Every row gives one point. Two turns around zero, p and q, are shown by what they do to some points. Where does a point land after both, in the order given? Backwards means that the second turn is done in reverse. Each puzzle has new turns, and all numbers are rounded.

Turn p:
[13  6 25] -> [-1 14 25]
[-21 -27  21] -> [-16 -31  20]
[ -2 -15   2] -> [  3 -14   5]
[-28  41  22] -> [-48  26   0]
[ 31  32 -30] -> [ 26  39 -27]
[  7 -38 -40] -> [ 36 -35 -24]
Turn q:
[-19  26   8] -> [-26  16  13]
[-23 -11  21] -> [-17 -22  17]
[ 47 -43  17] -> [ 59 -28   8]
[-1 27 18] -> [-9 20 24]
[-23 -23 -33] -> [-16 -21 -38]
[ 20  24 -31] -> [  9  36 -24]
Where do these land?
p, then q backwards: [-13 -33  -2] -> [ -9 -32  11]
p, then q: [ 38   1 -27] -> [34 31 -8]
p, then q: [-15 -26  19] -> [  0 -33  13]
p, then q: [28 25 15] -> [-3 33 24]
p, then q: [-16  48  30] -> [-53  19  17]
q, then p: [-22 -16 -35] -> [  6 -25 -36]

Turn p:
[  7 -34  41  -2] -> [ 20 -45  11 -19]
[-35 -18 -26  -8] -> [-46   0   0 -12]
[40 34 -2 -7] -> [ 38  26 -23  14]
[23 12 -5 16] -> [16  5 -7 25]
[-34   5  -8   1] -> [-26  12  18  -8]
Turn q:
[ 45  26  -1 -31] -> [ 12  31   3 -50]
[-16  -9  30  -8] -> [-11   0  32  14]
[-11 -39  18 -24] -> [ 11 -26  41   4]
[  1  23  -9 -12] -> [-15   6  -9 -20]
[-12  22  -6  -5] -> [-23   2  -9  -9]
[-17 -26 -33  48] -> [ 15 -29 -40  41]
[ 9  2  1 32] -> [ 10  15 -18  21]
Where do these land?
p, then q: [  1  22 -17 -19] -> [-20   7 -18 -19]
q, then p: [ 13 -35 -20  31] -> [  7 -19 -28  40]
p, then q: [ -8 -22  36 -28] -> [ 17 -16  36 -28]
p, then q: [13 22 -1 -4] -> [  1  18 -15 -11]
q, then p: [ 22  17 -24  34] -> [-14  28 -28  28]
q, then p: [-41  -5  26 -13] -> [ -7 -22  43 -12]
